Every row gives one point. Each copy is the shape, with its points in the same order, turned, moved and blurred by noise. Some copies are also mirrored. Which?

Shape (8 x 2):
[[ 0.13  0.18]
 [ 0.21  0.00]
 [ 0.09 -0.60]
 [-0.07  0.71]
 [ 0.42 -0.02]
 [-0.04  0.04]
 [-0.24  0.15]
 [ 0.11 -0.05]]
Copy 1, 8 rows:
[[-0.17  0.07]
 [-0.03 -0.08]
 [ 0.56 -0.10]
 [-0.56  0.39]
 [-0.14 -0.31]
 [-0.02  0.20]
 [-0.07  0.36]
 [-0.01 -0.03]]
Copy 1 is: mirrored
Copy 2:
[[-0.16 -0.10]
 [ 0.08 -0.16]
 [ 0.56  0.17]
 [-0.69 -0.06]
 [ 0.13 -0.31]
 [-0.11  0.10]
 [-0.24  0.24]
 [ 0.02 -0.01]]
Copy 2 is: mirrored
Copy 3, 8 rows:
[[ 0.17  0.14]
 [ 0.00  0.19]
 [-0.61  0.07]
 [ 0.73 -0.08]
 [-0.01  0.46]
 [ 0.06 -0.01]
 [ 0.14 -0.24]
 [-0.09  0.14]]
Copy 3 is: mirrored
Copy 4 (8 x 2):
[[-0.08  0.01]
 [ 0.10  0.03]
 [ 0.64 -0.19]
 [-0.65 -0.05]
 [ 0.18  0.25]
 [ 0.02 -0.19]
 [-0.15 -0.35]
 [ 0.15 -0.04]]
Copy 4 is: only turned

Shape, 7 rows:
[[ 0.29 -0.17  0.17]
 [-0.21 -0.08  0.33]
 [-0.38  0.31 -0.35]
 [ 0.49  0.50 -0.27]
 [-0.31 -0.15  0.10]
 [ 0.09 -0.16  0.05]
 [ 0.36  0.17  0.03]]
Copy 1 (7 x 3):
[[ 0.38 -0.18  0.24]
 [-0.15 -0.02  0.30]
 [-0.20 -0.03 -0.54]
 [ 0.60  0.18 -0.44]
 [-0.20 -0.22  0.11]
 [ 0.12 -0.19  0.13]
 [ 0.44  0.03 -0.08]]
Copy 1 is: only turned
Copy 2, 7 rows:
[[-0.07  0.30 -0.24]
 [-0.34 -0.03  0.04]
 [ 0.26 -0.15  0.57]
 [ 0.72  0.01 -0.17]
 [-0.29  0.08  0.27]
 [-0.06  0.26 -0.01]
 [ 0.26  0.10 -0.24]]
Copy 2 is: only turned
Copy 3:
[[-0.17 -0.40 -0.01]
 [ 0.35 -0.33 -0.12]
 [ 0.23  0.48 -0.16]
 [-0.40  0.26  0.43]
 [ 0.29 -0.16 -0.31]
 [-0.05 -0.23 -0.14]
 [-0.22 -0.11  0.22]]
Copy 3 is: mirrored

Shape:
[[-0.36  0.15  0.08 -0.38  0.28  0.19]
 [ 0.22 -0.30  0.20  0.82 -0.24 -0.19]
 [-0.12  0.07  0.07 -0.42  0.22  0.15]
 [-0.07 -0.12 -0.34  0.00  0.22 -0.14]
 [-0.25 -0.17 -0.24 -0.54  0.07 -0.04]
 [-0.26  0.00 -0.06 -0.03  0.08  0.06]
 [-0.16 -0.42  0.40  0.55 -0.16  0.01]
 [-0.20 -0.22 -0.08  0.38  0.26  0.04]
 [-0.19  0.12 -0.25 -0.13 -0.22  0.04]
 [-0.05  0.30 -0.33 -0.27  0.22  0.10]
 [ 0.25 -0.14  0.41  0.49  0.19 -0.30]
 [-0.57  0.18  0.31 -0.14 -0.03 -0.30]]
Copy 1, 12 rows:
[[ 0.33  0.42  0.33  0.13 -0.15 -0.44]
 [-0.07 -0.17 -0.23 -0.66  0.36  0.46]
 [ 0.23  0.24  0.21  0.28 -0.19 -0.35]
 [ 0.12 -0.02  0.56  0.05  0.02  0.09]
 [ 0.10 -0.03  0.52  0.25 -0.25 -0.38]
 [ 0.08  0.22  0.31 -0.07 -0.06 -0.12]
 [ 0.14 -0.03 -0.26 -0.71  0.02  0.09]
 [ 0.32  0.09  0.34 -0.37  0.03  0.18]
 [-0.25  0.24  0.36  0.02 -0.14 -0.17]
 [ 0.03  0.38  0.51  0.40  0.00 -0.05]
 [ 0.25 -0.19 -0.26 -0.26  0.46  0.25]
 [ 0.07  0.20  0.24 -0.22  0.26 -0.67]]
Copy 1 is: mirrored
Copy 2 (12 x 6):
[[-0.41 -0.11  0.26  0.37  0.09  0.06]
 [ 0.55  0.10  0.22 -0.80 -0.03 -0.42]
 [-0.24 -0.20  0.17  0.42  0.13 -0.04]
 [ 0.13  0.02 -0.21  0.09 -0.07  0.12]
 [-0.04 -0.28  0.12  0.52 -0.13  0.29]
 [-0.05 -0.05  0.17  0.08 -0.10  0.02]
 [ 0.19 -0.14  0.48 -0.64  0.05 -0.16]
 [ 0.05  0.05  0.02 -0.38  0.10  0.13]
 [ 0.08  0.20  0.23  0.32 -0.30 -0.03]
 [-0.15  0.13 -0.18  0.47  0.03  0.01]
 [ 0.14 -0.25 -0.08 -0.54  0.06 -0.51]
 [-0.40 -0.22  0.32  0.06 -0.50 -0.12]]
Copy 2 is: mirrored
